Each row of a before or after table is a point. The points were changed in one or more steps. Then noise was added and the rows were shuffled. The steps act on how far a point lies along the listed directions, d1 being the first. Write out the steps. A step turns or swaps two directions, mirrors them in a line or flattens them onto one, adds a multiple of one to another, or multiplies one. Angles are multiples of 10 degrees, from the lower direction toward the higher: turns from -170 to 170, lines from 10 to 170 but not 90. Use the fewest steps. Two steps may share a direction if one is a turn and the other turns, adds or multiplies; they go together, in the order done. Otherwise the lowest direction goes first.

Directions:
(1): [-0.7  5.9  3.4]
(2): [ 5.9 -1.2  3.3]
Before (13 x 3):
[[ 8.0 -0.2  8.4]
 [ 3.2 -2.6 -1.1]
 [-3.1 -4.3 -6.3]
 [ 2.8 -0.7  0.1]
 [-8.0  1.9 -5.7]
 [ 7.5 -1.5  0.7]
 [-0.5 -0.7  0.4]
 [-1.0  4.4 -0.6]
 [ 0.2  4.5  2.4]
 [ 2.9  4.0  2.0]
 [ 5.7 -1.1  4.9]
 [-1.5 -3.8 -3.8]
 [ 3.4 -6.4  1.6]]
After (13 x 3):
[[ -1.3  -3.7  -3.0]
 [  9.4  -2.4   3.1]
 [ -0.5  -0.3   0.8]
 [ -1.9   3.4  -0.2]
 [  2.6   3.6   3.3]
 [ -6.1   0.7  -2.2]
 [ -1.3   2.0  -1.2]
 [-10.6   0.7  -3.9]
 [  2.3  -2.7  -2.2]
 [  5.1   3.5   4.6]
 [ -1.9  -1.7  -4.7]
 [ -5.1   4.5   3.1]
 [ -4.8   5.9  -3.5]]
Steps: turn d1 and d2 by -170 degrees

Directions:
(1): [-2.6 -3.9  1.3 -2.2 -1.6 -7.0  6.7 -0.7]
(2): [-2.6  4.5  6.4  0.5 -5.6 -2.9 -3.5  2.3]
Before, 10 rows:
[[ 4.6  4.5 -3.6  2.5  5.6  8.4 -5.7 -0.3]
 [-2.5  1.8  5.2  0.8 -7.0 -8.0 -1.9  2.9]
 [-4.9  0.4  2.9  3.3 -1.2 -1.7 -0.2  3.0]
 [ 0.6 -1.4 -4.0 -0.8  6.0  4.5  1.6 -3.1]
 [-0.4  3.8  4.4  3.7 -4.2  2.2 -5.9  4.7]
 [ 1.0  3.5  2.7 -0.8 -4.3  0.7 -2.5 -0.1]
 [ 5.8  1.1 -4.9  3.2  6.4 11.1 -1.4 -2.3]
 [ 0.4 -7.3 -4.3 -1.0  2.1  0.1  6.5  1.5]
 [ 0.7 -4.3 -2.3 -2.1  3.1 -3.4  4.6 -4.4]
 [ 0.7  5.1  0.0  1.3 -0.4  6.7 -6.1  2.7]]
After, 10 rows:
[[ 0.6  3.0  0.9  2.6 -2.1  6.2 -6.7  5.1]
 [-0.3 -6.9 -1.5  0.0 -0.1 -4.2  7.3  0.7]
 [ 3.4 -6.1 -9.0  0.7  5.7  0.5  3.1 -1.9]
 [ 1.8 -2.4 -1.3 -2.8 -0.7 -1.0  4.2 -2.3]
 [-3.8  3.0  7.4 -1.2 -5.3 -9.9  3.2  1.5]
 [ 1.9  4.2  1.0  1.9  0.7  3.6 -7.0 -1.5]
 [-3.5  5.2 10.5  0.9 -7.3 -5.5  0.9  1.7]
 [-4.1 -2.4  2.1 -2.7 -3.0 -5.9  6.2  1.1]
 [-3.7  5.3  5.5  0.2 -1.8  0.2 -3.4  0.0]
 [-2.3 -3.3 -2.5  3.1  3.6  1.2  2.5  1.0]]
Steps: turn d1 and d2 by -150 degrees

Directions:
(1): [-3.1 -0.2 -1.6 -3.5 -7.3 -0.4  8.4  2.5 -1.5  2.1  3.3]
(2): [ 4.1 -6.1 -0.2  1.1 -1.4 -2.1 -1.7  1.9  0.8 -6.2  8.0]
(3): [-0.4  3.5  4.1  0.7  0.9 -2.5  2.9 -4.8  9.3  1.0  4.0]
(4): [-1.3 -0.9  4.6  6.0 -4.4 -1.3  2.3 -6.3 -4.5 -4.3 -2.7]
(5): [ 8.5  1.4 -1.1  0.2 -5.3  1.8 -2.5 -4.1 -1.3  6.1  1.4]
Before:
[[  4.4  -1.8   2.1   2.9  -2.0  -0.7  -0.5  -1.1   1.0  -3.4   2.3]
 [ -0.1  -0.3   0.2   0.3   2.8  -3.0  -2.1   2.3  -1.6  -2.7  -3.8]
 [  2.1  -2.0  -3.4  -1.2  -3.5   0.0  -0.2   1.9  -8.9  -2.3  -3.1]
 [ -1.2   1.1  -1.1  -0.8   2.4   0.2   1.8   2.8   1.9  -1.5   0.5]
 [  0.3   1.0  -0.8  -0.1  -7.0   0.0   4.3  -0.5  -0.3   2.4   1.8]
 [ -5.0   0.1  -2.2  -1.7   1.0   1.3   4.5   3.9   0.0  -0.5   0.4]
 [ -5.1  -1.1   2.3  -1.0  -0.7  -1.4   3.8   1.1   4.0  -1.9   0.9]
 [  1.9   0.9   1.0   1.0   2.6  -0.4  -0.3  -1.1   0.9   0.8  -3.8]
 [ -6.6  -0.6   2.0   5.0   5.1  -1.3  -0.3  -0.6  -1.2  -7.4  -3.4]
 [ -1.5   2.4   3.1   2.4  -0.4  -1.7   3.3  -4.9   2.8   2.7   0.4]
 [ -3.6   0.0  -0.4  -2.5   0.2  -0.1  -0.4   4.6  -3.3  -3.7  -2.5]
 [  5.9   0.4  -5.3  -2.6   3.8   5.1  -9.8   3.9  -2.4   3.7  -3.0]
 [ -0.1  -0.8  -3.5  -1.2   2.8   4.1  -7.6   2.8  -6.7   4.7 -10.7]]
After:
[[ -1.8  -0.9   5.2   6.0  -0.3  -3.2   3.0  -6.1   1.8  -3.1   1.4]
 [  2.3  -3.2   4.9   6.9  -3.2  -1.7   1.3  -3.9  -2.0  -8.5   0.7]
 [ -1.4   2.7  -7.0  -8.8   5.0   3.3   2.0   9.2   6.0   6.1   4.1]
 [  2.2   2.0  -5.2  -5.6   4.8   1.5  -0.9   7.3   5.1   3.2   3.5]
 [ -5.6   0.7  -4.4  -3.9  11.1   1.0  -3.1   8.9   3.2  -1.5  -0.3]
 [ -2.4  -0.1   3.8   5.3  -9.3  -1.9   6.7  -5.6  -1.7  -2.8   0.4]
 [  1.5   0.7   1.3   1.3   1.9  -0.6  -0.4  -1.3  -0.4  -0.3  -4.5]
 [ -2.6   3.2  -5.3  -9.1   3.3   1.6  -1.3   9.7   1.4   3.9  -1.5]
 [ -3.6   0.5  -0.4   0.2  -5.2  -0.4   4.9  -1.1 -10.3  -1.7  -7.9]
 [ -1.2  -1.4  -2.0  -6.1   3.1  -0.4   0.3   6.6   9.3   1.7   5.8]
 [  5.8   2.5  -4.7  -2.0  -1.1   6.4  -7.5   0.4  -6.8   7.7  -6.9]
 [  0.4   0.9  -2.9  -3.8   4.4  -1.5  -2.8   5.8  -0.4   1.4  -3.7]
 [ -3.5   3.0  -3.8  -2.4  -0.4   5.4  -4.2   1.7  -9.4   9.5 -15.7]]
Steps: add 0.7 times d3 to d2; turn d1 and d3 by 20 degrees; turn d4 and d5 by -50 degrees; multiply d4 by 3
